Each row is a point. Two turns around zero, p and q, are shown by what they do to some points. Write where each new point lands after one turn and then the other. Backwards means that the second turn is done in reverse. Each puzzle has new turns, and all numbers are rounded.

Turn p:
[-13 -13] -> [-8 16]
[48 10] -> [ -6 -49]
[-28   5] -> [14 25]
[-6 -1] -> [1 6]
Turn q:
[13 45] -> [-2 47]
[-14  -5] -> [-12  -9]
[ -2 -34] -> [  9 -33]
[ 3 -6] -> [ 5 -5]
Where do these land?
q, then p backwards: [37  3] -> [-25  28]
p, then q: [-35   2] -> [ 2 35]
q, then p: [-31  -6] -> [-6 31]
q, then p: [11 17] -> [ 17 -11]
q, then p: [ 18 -15] -> [-15 -18]

Turn p:
[-26 -26 -29 -26] -> [-15 -50   6 -12]
[ 12  36  29 -27] -> [ -4  39  17 -34]
[ 17 -25  33 -13] -> [ 21   5 -30 -29]
[-15  28 -16  14] -> [-9  6 29 22]
[-15  15 -15  15] -> [-4 -2 20 22]
[-2 -2 19 -4] -> [ 14   5  -1 -12]
[ 28 -25 -20  41] -> [ -3  -3 -41  43]
Turn q:
[ 23 -10  39  28] -> [-37  -6 -31  24]
[-11  15 -22 -23] -> [ 20  13  22 -18]
[  6 -35  12 -16] -> [-18 -30  -6 -21]
[-26  23   1  24] -> [ 27  20 -18  18]
[-12  33 -30 -32] -> [ 26  30  33 -22]
[ 21 -26   0  18] -> [-18 -28   1  18]
Where do these land?
q, then p: [ -3 -43   6   1] -> [  2 -37 -21  -5]
p, then q: [48 25 10 14] -> [29 44 14 17]
p, then q backwards: [-40 -14  10 -31] -> [-11 -32 -27 -31]
p, then q backwards: [ 5 25 -5 28] -> [15 28 -8 21]
q, then p backwards: [-10   8 -21 -13] -> [-17   9  20  -2]

Turn p:
[-16   3 -31   7  -2   6 -27  15] -> [-17 -16 -24 -17  -3 -12 -25   9]
[-14 -23  22  17  10   8   6   1] -> [  2  25   4  15  -4 -26   7  10]
[-14  -4  -4  23   8  19  10 -18] -> [  8  11 -12  22 -25  -8 -10   5]
[-29  13 -11 -22   3 -13 -16  -8] -> [ -6 -15  15   0  13   1 -38   0]
[ -5 -22  -1 -16   2   0 -21 -13] -> [ 19  -5  -3   0  23 -17 -13   2]
[ 12  -9   0   6  10 -11  21   1] -> [-4  3 -2 18  5  9 21  7]
[ 10  27  20   5  21   1  -9 -16] -> [  8  32   4  -4  -1  27 -13  -4]
[  7  -2 -15  15 -36 -15  11  14] -> [-24 -22 -11  -1  -7  -7  22 -24]
[ 48  17  20 -35 -15   5  24  24] -> [ 13 -11  29 -33   1  32  49  -2]
Turn q:
[  0  -1  20   2 -12   8  -7  -3] -> [ 13  -2   7 -13 -11   2  -8 -10]
[ 22  20  18  -3   2  -6 -14  -4] -> [ 21  11  -4   8  -7  -2 -28   3]
[-12 -26 -11 -37 -17  -3  -9   3] -> [-32  -8   7 -34   8 -12 -10   8]
[  7  -3  12   5  23  -3  31 -16] -> [15 26  4  4 20 19 16  3]
[ -8   5   6 -21   8 -14 -25  21] -> [-24   6   8   4 -21  -3 -25  13]
[-15   1  21  -5   2  21   6 -18] -> [ 10  -6  19 -11   7  25  -3 -13]
[ -2   7 -34  13 -14 -30  20 -10] -> [-16   5 -42  10  18  -9  16 -13]
[-15 -32 -29  25  -2  21  -1 -13] -> [ -6 -26  17   2  19 -20  36 -18]
[ 7 -3 21 24 29  7 18 28] -> [ 19  19  15  16 -24  13  29  17]
[ 16  32 -25  -3 -18   0 -18  11] -> [  1 -25 -31  15  -7 -13 -22  11]
Where do these land?
p, then q: [-11  15  -8   1  22   1 -28   0] -> [-14 -19  11  14 -11  -8 -23  10]
p, then q backwards: [-43   4 -19  15  16 -47 -23   4] -> [-16  16 -33 -38  12 -32 -30 -19]
q, then p: [ -3  17 -11   8 -37   8  -4 -16] -> [ 23 -18 -24  17  20  -5  -5   2]
p, then q backwards: [-21 -15  -6 -12  -3  -5  19 -20] -> [  5  11 -11  15  17  15 -24  -4]
q, then p backwards: [  5 -28  -1  20  -2  -8 -18  -3] -> [-13 -18  23   5 -23   3   1   4]
q, then p: [ 15  12  29 -28   4  -3  16   0] -> [  8  -4   0 -43  -7  12  -6  11]
p, then q: [39 17 -7 -4  7 15  5 13] -> [  5 -24  -5 -21  11  12   9  30]
q, then p: [-12  -8  -1 -31 -11  10  10  12] -> [  6 -15  21 -12   3 -18  -5  20]
q, then p backwards: [ 24 -20  11  -1  12  19  17   6] -> [ 14 -13  19 -22  15  20   5   9]
q, then p: [ 6  5 13 30 -7 11  6  4] -> [ 13  -7 -10   6  -6  10  24 -16]

Turn p:
[ -2   5  -8  11 -14   7   9   1   3  -4  -2 -10] -> [-1 -2  2  5 15  1 -1  1 -6  1 15 13]
[-10   3  10  -6  -2  -1   8   5   0  -7  -4  24] -> [ -3   9  -2 -16  10   7   8   0  -9   6 -11 -13]
[ -5  -4  -8  -3  -5 -10  -1   5 -17 -17  -6  -5] -> [-16  -2   1 -19  -6  -5   0   0  -3  -4  12   5]
[ -9 -27  -3 -11 -12  -3  -5 -23 -14  10  -4  12] -> [ -9   5  23  -6   0 -23 -16   1  -7 -13 -14 -14]
[14  4 -4 -7 -9  6  8 11 -9 10 -1 -7] -> [  8 -10   8  -3   2   6 -13  -8   5  11  13  -1]
[  1  11   8   7  37   7  -8 -23  -3  11  45   0] -> [  1   9  -1  34 -16   2  22 -35  22 -11 -24   3]
[23 -6 -8 14 -5 -3 -8  4  9  3 12  7] -> [ 26  -6   9   2 -11   3   5  -2  -9  -7   0  11]
[ -1   8   1  -6  -9   9 -16   8   9   7  -8  -8] -> [  1  -2  -9  12  -6   8 -15   8 -10   7   7  -4]
[ -4   4  -2 -22  10   4   5   4  48 -25  -6  -1] -> [ 14  11 -38   6   5 -19  21  16 -10  18  10 -14]
[  9   9  -5   7   3   6   1 -15 -12   9 -10   8] -> [ 0 11 22  6  0  9  0  5 10 -3  3 -3]
[ -9 -13  -8   9  12   5   4  10   8 -13  -8  -7] -> [ -6 -17 -10   0   6  -6  16  13  -1  -8   7  -1]
[ -8  -4  -9   1  -7 -23  -2   7  -8  12  -6  -5] -> [ -1  -2  -5 -16   0   1 -20   2   5 -18   2   4]
[  2  10  38   7   1  -5   5   6 -13   3  -2  -9] -> [-13  -5  -2  -5   1  16  -5  -1  13  23 -21  17]
Turn q:
[ 1 12 19  4 25  2 19 13 16 14 -2  3] -> [  8 -13  16  -1  -6 -27 -24  -5  14  -4  11   3]
[  3  10  21 -10   1   6  -6   5  18   6  -4  -5] -> [  2  -7  12  -2 -12 -15   1 -10   4 -15  -2 -15]
[ 10   7   6  -4  14   7  -4  14  14  12 -17  -8] -> [ -1 -12  12 -16 -20 -14 -10  -3   2  -5  -8  -1]
[-30  14  10  -8 -13  12   5  22  -6  -9  -7  -2] -> [-12   3  35   3   2  11   8  -5  -6 -15  20   3]
[-20  10   9  -4 -19  24   6   5 -10  17  -1  -9] -> [ -4  15  29  14 -15  12   2  13   7 -11   8  -5]
[  7  -5  21 -10   3   2   2  21  11  21  -8  14] -> [ -2 -30  11   6 -14  -6 -18   1   0  -9   3 -14]
[-14  25  -4   6 -19   4  -4  10  -5   6   0   7] -> [  1  10  11   4  -1   6   2  13 -13 -26  11   8]
[ 15  -6 -19 -12   0   3  -6  -5 -11  -8  19   0] -> [ -3   0 -25 -10   1  12  16   8  11   5   5   0]
[  4 -14 -15   3  -1  -5   0 -23  10 -14   8   8] -> [ 10   6 -22   3   8  -4  13  -2  -9  20   0  -4]
[  0 -10 -17   0  -5 -26  -1 -13  -8  -4  11 -12] -> [-12  14 -19  -5  24   3   2   9  -1  10 -11  -4]
[  2  -6   7  13  19 -13 -10 -18 -10 -10   2   6] -> [  3   7 -21   6   9   1 -11 -23   2   5  -8   9]
[ -4 -17 -18  10   1   2  -9  -3  -1  -4   4  -2] -> [-11   5 -12   4  -3   2   8   3  -9  16  -4  10]
[ 19 -14  -9  14 -11  -7   2 -10  -9 -19   6  -5] -> [  7  -2 -16   3  17   8  17   4   3  12 -19  11]
[  8  -6 -13  -2   5 -10   6 -20 -10  -8 -11   5] -> [ 13   7 -12 -11  10  13  -6  -3  -5  17  -6   0]
Where do these land?
q, then p backwards: [ -3  24  10   9 -18   1  -9  14  -6   1  -9   3] -> [ -4  -8 -16  27  -5  -4 -11  -6  -5   8   4  11]
p, then q: [ -8  14  28  -3  -6 -18  -9  -2   4 -14  23 -17] -> [ 15  15  -8  -3  -7  15 -15  15 -34   0  12  -3]
q, then p: [ 24   0 -12  20   9   0   1  -8  13   0  -3  -2] -> [ 20   5   8 -21  -6   2 -10  12   4  -6   8  -9]
p, then q: [  5 -10   9  15  12   0   2  -4  -1   5  19   2] -> [20 -7  7  4  5  1 -4 -7 -9 15 -9 -1]
q, then p: [  4 -12 -10  -8   3   4  11 -10 -13   4  12   6] -> [ 16 -10  -5  17   4   6  -4  -6  -2  -7   8  -6]
p, then q: [  4  18   0  -9   2 -20  -3  -3   3  10 -10   3] -> [  3   0  -1 -15 -13  -7  14   6  -6 -19   3  -2]
p, then q: [ 18  10   3  15 -14  13  -3  12   5  20  -3 -13] -> [  3 -16 -16  20 -25   1   2  -1   4  -1  -7  11]
p, then q: [ -8   9 -14  -8   9  -8 -27 -14  -9   6   5   4] -> [  5  18   8   2  11   2  25  -3 -10 -17  -4   6]
q, then p backwards: [  3 -18   3 -19   1   4 -12  17 -12   1  -2   5] -> [ -7   2   5   1  11  10  -9  22 -20  -1  -3  -5]
p, then q: [-22  14 -22 -12   6   7  18   8   1 -12 -25  -1] -> [-25  13  -2 -11   3 -20   8   5  22   4  24   7]
q, then p: [  5 -10   5  -2   9   8  19  -9 -17  -4 -22  -7] -> [ 12   0   8  22  -4   5 -12  13   1  16 -13 -12]
p, then q backwards: [ -7 -12  14 -11 -15  26  -7   7  10  -2  13  14] -> [ -6 -24   3   3 -12 -14  -7  -8  19  -4 -19  11]
q, then p backwards: [ -9  -6  -6  -4  -2  -9 -17  -4  -5  13  -5   0] -> [-17   6   6  -7  -5   0 -17   2  -3   0  -3   5]
q, then p: [  6  -3  -9   5  -6 -16   2  -4   8  -7   1   0] -> [-1 -5  1 -9 -5  2  1  1 17 -7  6 -9]
p, then q backwards: [-11 -17   1  11   9  11  35   0  20 -21  10   3] -> [ 11  -4  -3   7 -15 -16   6   3  21 -36  20  -6]

Turn p:
[ 17  10   5 -16 -48  19   4  -3   8 -12   9  -3 -33 -15] -> [ 20  -9 -26 -17 -12  45   9   4  15  -2 -26  -8  -2 -17]
[-14  -6  -1  13  23   9   5   8   4  32  -6 -11   4  24] -> [ -4  -8  21  16 -26 -24 -11  -8 -22  -3   2   0  -3  13]
[ -1  -5 -29  20  -4  12 -12  -1   2   2   0  -7   9   7] -> [-11 -10  -7  -1   2  -3   6 -32 -13   2  -2   4  -6  14]
[-24  -9   8  22  -5   0  -4   7  -8   9   6   8   8  -4] -> [  0   3   4   0   4 -10   5  11 -15  10 -10  14 -15  21]
[  4  17  11 -21 -21   5 -20   9   3 -12   1 -30 -15 -10] -> [ 12 -24 -24  -6  -2   8 -12   6  25  10 -12 -22 -12 -12]
[-17   5  -1  17  29 -15  -6  -2  31   9   7   1   0   9] -> [-20   1  16  23   9 -25 -12  -2  -9 -18 -20   2   0  -1]
[ -2 -12 -15 -10  -4 -20  16   2 -15   0  17   0   4  -2] -> [ -2  17   0   2  -2  -2   6  -5   3  26   4  17   7 -15]
[ -5  18  -4   4   5   1 -11  15  14  30  -3  13   4  15] -> [-16   6   5  11 -22 -17   8   0  -2 -10 -14 -18   1  19]
[-20  11  -3  20  27   9  15   3   4   1   0  -4  -3  15] -> [-14 -12   8  20  -6 -14   0   5 -28 -14   6   7  -9  -6]
[-15   8  -8   0  46  -5   1  25   5   3 -20  19   4  -2] -> [-24  21  16   7   4 -29  -1   8 -18 -15  19 -23 -16  -6]
[  5 -24  -1 -11   1  -8  -4 -34 -24  -6  -6   8  -9 -11] -> [ 21  21 -15 -12  16   9 -19  -2  -5   4  16  14  20   2]
[ 36  24  16  -6 -28  -1  -8  -7 -17 -19   9  -7 -14  -7] -> [ 14 -18 -23   4  10  37  12  13  23  11   1 -17  17  -3]
[  2 -32   1  -8 -11 -19  10 -10 -13 -21 -19  16  16  18] -> [ 24  25   7  -1  10  -1   9 -11  19  -5  29  28  -3   5]
[ 37   0  21 -17 -20  23 -12   7   6 -18  25 -10 -15 -17] -> [ -1 -18  -3 -14   2  53 -14   8  26  10 -11 -16  -1  -7]
[ 11 -20   3  -2   4 -27  25 -10  -7  -4 -28   6  21 -24] -> [ 24  17  25 -23  24 -15  14   0   2   4  20   6  17 -12]
[-15  15  -2  -6   6  18  -1 -11   7   6   9   0  20   6] -> [-24 -15  -6  -9 -13 -12  -3   5   1 -11   0  12   5   6]
Turn q:
[-11 -24   9  14  11  22  26  -7   9  18   6   4   3   9] -> [-12  14 -12 -15 -25  -9 -18  -6  14 -10   2  10  -6 -26]
[ -5   4   3  21  -4  13 -17   9 -11  16 -23   7  10  18] -> [  1 -17  12  21 -17  18 -15   3   5 -21  -6   4   7 -10]
[ 15 -16   9 -23 -18   3 -15   0  15 -11  20 -13  19 -21] -> [  1  -2  -8  -3  29 -13   3  24 -10  22  17  28   3  -3]
[-19   3  -3  24  -4  21  -9  14 -11 -18  14 -13   9 -22] -> [  0 -14  12  16  -1  -1  22 -11  10   2  34   8 -10 -20]
[ -2 -12  10  16 -17 -26  15  14 -13  12 -22 -20 -20  10] -> [-36  -6   1  -2  15  22  -3  -7  30 -12 -18  -8   4   8]
[ 12  21  -9 -22   9   3  30 -20   9 -22   5 -20  -8   5] -> [  2  20 -10 -15  -7  -6  32  11  -9  16 -19  -8 -28  11]
[  3 -24 -17 -17  20   6 -15 -20  21 -26  11  -1  23 -14] -> [ 17   2  -6 -11   3 -10 -16   1 -27  32  23  18 -27   3]
[  9  18 -15  20 -25  11  21  -5  -1  21   2  20  10 -15] -> [ 19  12   4   6  -3  -1  17 -23   8 -13 -21  26  19 -16]
[ -7  -3 -18   9  20  18 -11  16 -22   1   0 -18 -24   3] -> [-20 -21  12   4  -5  -7   8 -13 -13 -24  11 -17 -21  -5]
[-23   8  -9  -3 -19 -24   2  -4   5  15  17   9  -4  20] -> [ 10 -12   8 -19   4  -2  -4  -5  13  15 -22 -21  22 -14]
[ -8  14  13 -17  12  -6  -7   1  18  10 -26  12   6 -13] -> [  7  17   9 -10 -11  23  -6  11 -14  -2  11   1  21  17]
[-10 -16  -6 -18 -21 -13 -10  20   7 -24  -8  13 -13   7] -> [ 16 -27  -4 -22  21   5  -6   8  15  -3  10  -6   0  22]
[ 16  13  24  23  18  -5   1 -10   5  19 -13  -1 -25  14] -> [-22  13 -26  18 -19  16  -5  -4  -7 -14 -15 -20  13   2]
[  9  -1  -1 -21  -7  -7   0 -16 -24 -18  11   3  -4  -7] -> [ 13  13   3   6  29 -16   4   7  -1   4  -3 -11 -15   6]
[ 21  15   8  -6  24 -15 -12   7  -4   6   6  19  16   6] -> [  5   5   4  22 -14 -17 -13   5 -14   8  -4  -5  19  24]
Where do these land?
p, then q: [ 11  24   3 -12 -20   7  16 -21   0  -8 -22 -14   3   1] -> [  4   3  -8 -14  14 -19   0  -2   2  15   1  35 -17  12]
p, then q: [  2   4  22 -26  -5  14  18   8 -20  19  24  21   8  -5] -> [  7 -19  16 -15  -4  -8  15  24  17 -16   2  16  32  -7]
q, then p: [  2 -11 -16  14  32   6  16   6  -5   3   5 -11 -16 -11] -> [ 14   4 -32   8   3  -5  -6   9  -4  -2 -10  25   9 -12]
q, then p: [-27   8   2  -3  28 -10 -12 -17  22   0   8 -20 -14 -15] -> [ -3 -18 -19 -14 -28  -5 -13  12 -10  34  -3   7  14  -5]
p, then q: [ 15 -30  -7  -6 -11  -2 -13  23 -16   2 -20  -3 -11  13] -> [ -8   3 -26  10   4  -3  17   9 -22  -3 -28  -7   4 -20]
p, then q: [ 20  10 -16 -18 -11   8 -13  -6   5   3   0  23  13  10] -> [ 20  -4   2 -20 -14   6  15  13   3  21  -9   5 -12 -14]
q, then p: [  9 -22   1  18  -8 -14   8  13   2  12  22  -9 -16   2] -> [ -5  15  -4  -9  12 -32 -12 -12  -6  -9  -6  18   1  -7]
p, then q backwards: [ 15 -14  31  23   6  11  10  26   8  23  -4  15   7  16] -> [ -9  29 -10 -18  18  -4  -4  17 -25  -5 -30  -6  20   3]
p, then q backwards: [-20   0  25   9   4  -1  -1 -12  12  -5  -1  27 -16 -19] -> [ 19  -4   8 -34 -14  13  -1 -15  -8  11 -19   0  -5   5]
q, then p: [-16 -22 -11  23  -3  -4 -12 -20 -24 -11 -12 -11 -17  26] -> [ 17 -13  -9  -7  16   9 -40 -16 -23  -8 -13 -12 -13  -5]
q, then p: [ 17  19  -6   4  17   7 -20  -4  -9 -25  23 -12   7  13] -> [ 26   4  12  21   0   3  11 -10 -26  28  -8   2   4   2]
q, then p: [ -8   9 -13 -16 -19   7  13  26  13  -3  -1  -9  18   1] -> [  6  23  26  -8 -18   8   5  14  18  -8   1   6  -6  -5]
p, then q backwards: [-15  -1  -8  19  -6  13 -20 -22  -5 -11   3 -17  23 -21] -> [ 19 -28 -23 -11 -13 -15  -8  14  19  -6   9  -5 -14  -3]
q, then p: [-15  10  -1  -4   1 -18  -3  22   5  23 -16  20  -6 -17] -> [-12 -20   3  -8  -2  -2  -5   9  29  -8  18  22   5  14]
q, then p: [  8  15  -5 -23  -6 -24  13 -23  11 -20  -8  -2  17   4] -> [  7  -1  10  10 -37  -3   6  -1  -4 -10   9 -32  12   6]
